Each row is a point. Each copy is the shape, with its points in the same order, turned, moved and blurred by noise. Say if it was mirrored as well.
(in the rows, 128 means zero)

Shape:
[[ 72 168]
 [143 143]
 [170 153]
 [123 115]
 [171  51]]
Copy 1 (5 x 2):
[[111 198]
 [151 141]
 [180 130]
 [122 138]
 [120  53]]
Copy 1 is: only turned
Copy 2 (5 x 2):
[[116 215]
 [157 158]
 [191 150]
 [125 144]
 [127  66]]
Copy 2 is: only turned
Copy 3:
[[ 80 163]
 [156 170]
 [174 189]
 [147 138]
 [222 104]]
Copy 3 is: only turned
Copy 4 (5 x 2):
[[177 101]
 [139 166]
 [139 198]
 [110 140]
 [ 43 168]]
Copy 4 is: mirrored

Shape:
[[181  77 135]
 [180  75 110]
 [167 112 155]
 [ 82 180  65]
 [135 113 122]
 [142 203  87]
 [ 66 134  86]]
Copy 1, 7 rows:
[[174 171 122]
 [165 174 106]
 [165 139 143]
 [ 50  81  85]
 [129 134 126]
 [113  45  71]
 [ 53 119 104]]
Copy 1 is: mirrored
Copy 2 (7 x 3):
[[137  62 121]
 [157  75 113]
 [102  82 121]
 [132 221 124]
 [126 121 135]
 [100 190  71]
 [146 192 167]]
Copy 2 is: mirrored
Copy 3, 7 rows:
[[179  76 143]
 [182  78 116]
 [155 107 160]
 [ 85 176  58]
 [129 108 117]
 [133 204  94]
 [ 71 124  71]]
Copy 3 is: only turned
Copy 4:
[[ 58 179 157]
 [ 57 195 137]
 [ 85 163 166]
 [184 151  62]
 [104 153 123]
 [190 187 119]
 [140 121  60]]
Copy 4 is: mirrored

Shape:
[[185 122 205]
 [123 105  84]
 [102 142 102]
 [139 136 106]
 [152 153  89]
 [173 147 240]]
Copy 1, 6 rows:
[[188 180 183]
 [112 108  96]
 [ 81 131 110]
 [116 142 113]
 [112 168  80]
 [166 197 220]]
Copy 1 is: only turned
Copy 2 (6 x 3):
[[115 222 167]
 [118 132  75]
 [134 112 106]
 [143 147 102]
 [159 151  89]
 [125 211 217]]
Copy 2 is: mirrored
Copy 3:
[[161 138 212]
 [ 95  88  95]
 [ 99 139  87]
 [129 116 107]
 [155 116  82]
 [163 170 222]]
Copy 3 is: only turned

Shape (8 x 4):
[[163 173 184 104]
 [226 125 147 138]
 [183 165 155 106]
 [119 124  96 202]
 [ 76  92 107 156]
 [ 84 147 183 169]
 [150 177 126 120]
 [186 198 157 127]]
Copy 1:
[[181 153 150  97]
 [228 113  90 128]
 [191 161 120 103]
 [127 104 111 225]
 [ 86  86 108 167]
 [115 118 192 137]
 [165 175 122 144]
 [204 188 138 131]]
Copy 1 is: only turned
Copy 2 (8 x 4):
[[196 180 160 116]
 [223 142 167 196]
 [204 161 141 127]
 [ 92 136 123 196]
 [ 79  91 142 144]
 [ 93 173 184 127]
 [165 167 117 133]
 [203 198 133 144]]
Copy 2 is: only turned

Shape, 12 rows:
[[185 137  97 106 169  91]
 [107 130 198 163 103 153]
 [ 89 161 208 130 131 195]
 [ 91 129 186 153 124 227]
 [119 123 193 163 105 148]
 [188 176 127 121 152 107]
 [157 133 147  70 134  99]
 [ 91 160 195 153 135 143]
 [ 93 190 184 132 204 160]
 [190 169 158 102 183 132]
 [156 171 105 104  99 119]
 [153 129  91 100 148 109]]
Copy 1, 12 rows:
[[208 126 148 125 145 105]
 [ 53 115 165 158  94 137]
 [ 36 151 176 112 113 166]
 [ 38 129 150 132 109 205]
 [ 67 107 163 159  93 135]
 [185 157 175 135 112 111]
 [153 109 165  86 118  90]
 [ 55 149 173 144 125 125]
 [ 78 189 191 121 177 151]
 [171 148 207 109 134 138]
 [159 152 126 112  80 104]
 [179 124 118 114 138 110]]
Copy 1 is: only turned
Copy 2:
[[160 133  68  76 169 125]
 [129 112 202 149 125 150]
 [ 73 124 201 131 132 190]
 [ 89  91 185 166 115 209]
 [140 111 197 144 130 146]
 [166 168 102  86 163 156]
 [142 120 129  41 147 133]
 [ 95 139 195 135 143 145]
 [ 56 162 160 129 184 176]
 [145 148 119  73 188 185]
 [154 155 110  82  94 144]
 [139 118  76  84 138 122]]
Copy 2 is: only turned
Copy 3, 12 rows:
[[182 167 114  88 105 125]
 [109 101 208 177 121 161]
 [101 117 224 150 160 212]
 [111  96 196 200 177 210]
 [112 106 207 180 118 147]
 [175 191 150 117 110 149]
 [139 157 175  79 138 115]
 [102 117 202 142 103 197]
 [132 125 194  97 107 249]
 [196 168 181  98 121 175]
 [132 192 146 131 130 112]
 [151 158 106  89 130 126]]
Copy 3 is: mirrored

Shape (11 x 6):
[[ 94 162 106 241 163 102]
 [149 125 106 108 113  90]
 [113 100 135 151 108 127]
 [101 109 153 150 126 150]
 [138 124 147 125 137 149]
 [ 85 149 132 145 130 108]
 [149 155 112 132 111  85]
 [115 143  98 214 151 113]
 [142 107 120  94 142  86]
 [118 127 156 114 124 120]
 [127  93 192 149 120 122]]
Copy 1, 11 rows:
[[167 114 118 136 108   7]
 [103 188 120 138  99 128]
 [ 96 130 145 156 124 107]
 [112 113 160 146 145 111]
 [139 146 153 145 135 144]
 [112 150 158 115 129  81]
 [123 192 137 137  83 103]
 [154 116 108 141 101  42]
 [104 200 112 140 141 129]
 [112 164 164 140 144 122]
 [112 144 171 194 158 109]]
Copy 1 is: mirrored
Copy 2:
[[ 46 130 106 210 161  82]
 [172 114  93 118 144 109]
 [143 119 151 161 117 109]
 [122 125 173 146 113 117]
 [120 111 145 114 115 135]
 [119 144 137 140 150  83]
 [141 111  80 120 135  83]
 [ 82 129  98 194 152 104]
 [174 100 116 104 167 118]
 [136 112 154 110 130 101]
 [132  77 185 145 112  98]]
Copy 2 is: mirrored
Copy 3, 11 rows:
[[114 114  83 241 179 157]
 [158 168 101 120 133 111]
 [137 115 126 162 117 100]
 [112 103 142 160 108 117]
 [128 128 145 132 114 142]
 [ 93 143 103 166 135 115]
 [151 185 108 150 150 123]
 [136 117  86 213 160 154]
 [145 148  98  92 144 110]
 [111 141 142 126 123 110]
 [127 108 174 141 143  92]]
Copy 3 is: only turned

Shape, 14 rows:
[[102 136 163 128  96 188 117 131]
 [ 66   7 160 128 109 100 149 153]
 [105 112 114 128 111 139 170  87]
 [143 125 101 124 148 164 107 166]
 [100  98 138 114 149  99 111  63]
 [130 133  58 179 126 113 113 165]
 [157 111 164 162  62 156  88 130]
 [129 116 130 123 121 126 129  96]
 [171  74 121 102 129 110  61 158]
 [ 96 154 149 133 122 127 164  92]
 [135 104  70 156 169  73 125  97]
 [136 150 155 130 154 146 160 166]
 [135 125  87  84  72 128 120 150]
 [143  91 152 156 116 102  87 139]]
Copy 1 (14 x 8):
[[100 164 139 143 161 100 146  98]
 [ 70  85 107 234 105 123 210 165]
 [ 98 149 110 147 105 178 142 111]
 [153 132 111 129 193 144 134 147]
 [ 63  78 126 136 108 164 129 117]
 [134 150  72 149 140 156  83 198]
 [135 147  96 167 130  61 104 100]
 [106 113 124 135 109 148 122 117]
 [161  57  84 134 149  99 131 152]
 [ 87 163 160 138 106 151 133 115]
 [115  92  95 147  96 202  86 174]
 [152 159 175 143 149 144 144 149]
 [139 142  68  93 125 115 171 145]
 [127  95 111 170 117  99 108 152]]
Copy 1 is: mirrored
Copy 2:
[[122 112 186 130 122 195 105 119]
 [ 92  18 170  52  92 107 129 154]
 [113  93 130 110 110 162 166  86]
 [144 139 134 113 170 151 127 162]
 [ 90 105 142  65 146 122 127  58]
 [ 95 125  66 140 154 136 116 163]
 [152  95 146 138 107 159  47 116]
 [121 114 137 104 125 136 127  84]
 [161 132 125  60 145  98  69 149]
 [ 87 115 166 139 114 153 152  77]
 [ 92 107  70  96 173  93 146  95]
 [128 129 181 155 148 127 152 141]
 [134 155 112  89  77 158 122 147]
 [122  92 136 108 136 102  69 124]]
Copy 2 is: only turned
Copy 3:
[[111 138 148 142 160 125  99 170]
 [148  12 136 136  97 118 174 193]
 [149 101 133 106 143 107 146 108]
 [136 130  93  98 161 178 113 156]
 [112  91 137 124  81 136 136  84]
 [167 131  15 116 132 151 134 139]
 [163 153 128 175 119 126  72 171]
 [144 120 137 118 123 133 133 115]
 [167 103 104 102  73 200  90 179]
 [116 140 138 123 152 113 170 107]
 [165  99  69 116  96 166 157  71]
 [132 150 131 113 170 179 168 162]
 [167 149  99  57 123 121 110 168]
 [156 122 105 159  86 166 120 155]]
Copy 3 is: mirrored
Copy 4 (14 x 8):
[[151 150 133 115 157 207 101 112]
 [ 86  76 210 108 118 183 168 189]
 [106 103 129 145 164 162 157  99]
 [171 152  95 131 116 144 136 149]
 [107 141 175 129 118 136 183  69]
 [119 137  81 136  96  89 102 153]
 [185 108 152 123 103 168  72 107]
 [140 124 144 126 134 146 149  88]
 [198 120 145  96  59 127 160 137]
 [111 140 151 134 191 148 134  84]
 [101 134 121 153  96  71 176 107]
 [169 160 136 132 186 132 129 150]
 [151  86  78  71 130 144 141 123]
 [156 124 173 123  89 122 121 122]]
Copy 4 is: mirrored

Shape (15 x 9):
[[176 127 161 119 125 161 120 126 165]
 [108 107 112 136  94 183 100 165  59]
 [131 168 114 149 103 111  94 161 177]
 [120 127 108 146 122  65 164 124 142]
 [104 150 134 102 152 172 113 133 158]
 [189 170 131 151 104  82 171 122 100]
 [107 124  64 116 108 169  78 133  78]
 [145 111 107 118 119 124 133 137 127]
 [106 137 157 128 148 163 121 163 137]
 [ 93 144  99 169 119  85 185 175 156]
 [139 113  80 134 184 129  58 167 121]
 [105 120 202 100 183 184  23  71 161]
 [142 193 134 107 168 100 150 188 140]
 [140  92 118 123  30  70 159 153  65]
 [111 133 181 189 162 148 158 155 112]]
Copy 1, 15 rows:
[[165 123 110  81  91 140 140 133 115]
 [108  72 181 136  81 182 104 126  50]
 [100 158 105 129  98 159 111 187 110]
 [ 72 129 120 146 133  82 156 148 114]
 [127 125 118  83 149 166  96 120 105]
 [131 175 147 162  90  72 159 131  84]
 [ 97  75 134 136  94 157  55 117  46]
 [106 104 118 110 109 115 133 140  78]
 [134 117 149 106 147 178 131 134 104]
 [ 46 148 119 161 142 140 181 159 104]
 [144  68  93 153 147 151  78 181  64]
 [195  73 132  61 144 158  38 124 187]
 [128 187 129 124 179 132 140 166  68]
 [ 49 103 198 133  52  75 163 164  58]
 [146 117 169 163 151 172 178 118 131]]
Copy 1 is: only turned
Copy 2 (15 x 9):
[[164 160 172 118 156 114 123 145 160]
 [170 110 131 137  78 147  66 147  72]
 [143 174  96 132 125  96 111  88 159]
 [110 114 108 153 170  86 153  88 108]
 [123 155 137 116 156 159  78 134 159]
 [155 173 133 163 162  94 188 118  70]
 [182 116 121 114 109 169  59  94  77]
 [155 117 131 115 154 113 120 117 109]
 [117 149 131 140 135 128  77 160 137]
 [110 120  50 174 157  84 142 119 127]
 [162 143 129 117 171  90  24  95  99]
 [ 96 169 249 119 139 163  26  99 185]
 [102 198  90 113 187 103 112 149 105]
 [147  81 121 121  77  83 184 113  47]
 [107 142 146 209 150 109  92 177 117]]
Copy 2 is: only turned
Copy 3:
[[147 107 129  97 129 107 176 130  68]
 [112 169 179 106 120 164  99 190  90]
 [102 125 111 113 119  40 125 151 107]
 [143 146  86 140 119  94 146 145 177]
 [ 85 115 127 113 175 122 153 133  91]
 [164 205 114 141  80  85 185 136 124]
 [ 74 181 137  87 115 159  77 152  97]
 [136 147 103 105 127 130 145 151 118]
 [113 128 143 133 176 114 150 167  93]
 [114 138  87 164 116  78 149 197 174]
 [128 159  74  97 178 115  69 153  70]
 [121  78 175  98 223 131 114  54  51]
 [113 187  94 127 179  54 184 169 107]
 [174 188 157  73  64 119 144 190 198]
 [153 136 147 198 160 118 156 178  98]]
Copy 3 is: mirrored

Shape:
[[160 110 140 165  93 109 104 162 113]
 [167 119 174  45 105 155 161 145 132]
 [122 165 159 163 187  66 123 142  98]
 [ 86 134 116 111  65 115  68 173 186]
 [166  86 120  80  85 132  39  97  88]
 [156 133 112  68 176 133 135 143 166]
 [ 86 157 168 116 107 125 138  73  89]
 [137 163  88 160 101 106  78 136 152]
 [ 59 158 155 164 127  56 100 105 156]
 [103  63 158 144 132 173 106  61 150]
 [167 123 159 112 132  41  81 122  91]
 [ 58 168 171 131 139  90  59  93 182]
 [141  82 147  29 170 194  77 146 131]
 [ 49 102 130 118  64 120 166  69  98]]
Copy 1, 14 rows:
[[171 139 100 172 172 144 164 169 143]
 [ 96 149 110 112 124 201 192 125  65]
 [139 139 119 115 211  87  98 120  89]
 [138 107  93 130 124  93 230 132 169]
 [129  74 166 226 119 138 185 132  89]
 [ 83  83 141  64 119 163 140 129 114]
 [113 178 106 173 139 106 148  47  96]
 [185 110 123 144 146 115 148 119 179]
 [134 176 110 116 162  39 158  95 146]
 [ 59 180 162 204 113 120 143 135 161]
 [175 120 153 146 171  88 137 140  54]
 [104 148 156 120 154  30 195  67 163]
 [ 24  64 161 144 126 167 199 129 101]
 [ 97 206  66 194  84  99 149  84 106]]
Copy 1 is: mirrored
Copy 2, 14 rows:
[[134 117 158 137 124 111  59 140 128]
 [ 99  98 173 106 180  77 156 134  56]
 [131 201 108  79  93  78  85 132 140]
 [111 135 157 201 167  97 119  67 173]
 [128 141 185 112 241 159  59 121 129]
 [104 117  72 102 186 103 147 112  86]
 [185 186 182  75 140 119 165 127 139]
 [168 133 110 152 143 113  79  92 160]
 [140 188 136 116 126  82 141 100 220]
 [135 128 150 126 188 167 161 197 172]
 [104 153 152  55 162  73  52 121 148]
 [146 214 127 138 182  76 151 120 215]
 [ 72 152 117 127 249 136 138 157  63]
 [139 141 211  90 133 182 189 105 160]]
Copy 2 is: mirrored

Shape:
[[139 104 112 116 249 135 155 118 107 103 146]
 [ 96 155 140  96 138  83  73 111  97 120  94]
 [129 102 149 148 121 139 157 176 113 127 167]
 [ 72 158 132 183 118 122 147 114  41 156 130]
 [ 91  74 152  51 129 163 136 107 150 127 127]
 [131 160  96 146 149 195 105  88 130  95 156]
 [146 160 138 102 146 117 159 154  94 130 105]
 [163 195 160 138 150 146 114  50 127 150 102]
 [132 108 162 119  98 120 154 123 149 111 149]
 [146 113 179 176 148 106 186 115 151  87  90]
 [113 128 173  58 154 165 121 164 146 146 143]
 [ 62 134 146 125 150  78  56 109 117 155 160]
 [131 120 103 182 129 151 117 143 212  67 155]
 [104  53 103 185  73  85 120 116 133 190 137]
 [146 147 193 116 151 120  75 134  84  95 106]
 [ 89  86 153 127 132 148 183 116 136  76 119]
 [164  94 135 150 154 195 145  94 116 189  95]]
Copy 1:
[[ 63 157 139  75 177  94 180 120 157 138  83]
 [182 108 128  76 112  72 103 138 128  91 107]
 [104 140 139 134 131 189 138 106  97  94 116]
 [107 109 166  97 107 115  75  88  80  44  38]
 [164 115 156  57 120 151 152 108 115 182 137]
 [ 71 114  87 101 145 116  65 104 137 162 101]
 [132 126 123 117 136 128 139 170  96 107  62]
 [121  98 105  96 178  59  62 152  54 138 103]
 [142 110 155 138 141 148 123 123 104 125 147]
 [106  62 167 131 205 135 151 154 111  87 128]
 [149 170 124  58 130 169 138 149 101 152 134]
 [150 157 154  64  95  72  94  98 133  72 148]
 [ 57  91 118 135 140 161  94 142 174 118 181]
 [ 98  71 162 134  53 109 135  68  69  71 170]
 [184 135  83  94 177 106 119 125 116  79 109]
 [126  70 174  96 161 164 139 106 139 137 110]
 [ 76  83  95  71 140 128 146  98  29 142 107]]
Copy 1 is: only turned
Copy 2 (17 x 11):
[[220 186 132  89 135 171 157 144 166 107 161]
 [142 159 117  63 167  85  75 120  93 136 142]
 [158 133 165 106  66 108 123 124 173 127  94]
 [ 79 159 171  36  89 124  85 107 155  95 153]
 [185  78  88  52 149 109 150 120 159 151  93]
 [153  95 120 119 124 175 114 125 118  58 144]
 [135 181 130  80 115 117 118 175 131 125  96]
 [107 155  67  84 112 125 150 130  67  71 154]
 [162 111 109  90  70 111 122 119 128 159  98]
 [150 193  63 104  54 144 119  99 152 147 111]
 [186 109 107  85 136  64 144 168 161 110  93]
 [158 122 147  68 141  53  88  98 119 131 201]
 [172  93  97 193  82 154  91 107 156 131 138]
 [ 90 107 175 107  93 102 144  47 151 202 149]
 [175 183 114  84 128  77  90 105  95  84  98]
 [173 127  85  66  88 156 105 102 184 148  95]
 [107 143 113  97 125 140 215  91 153  90 107]]
Copy 2 is: mirrored
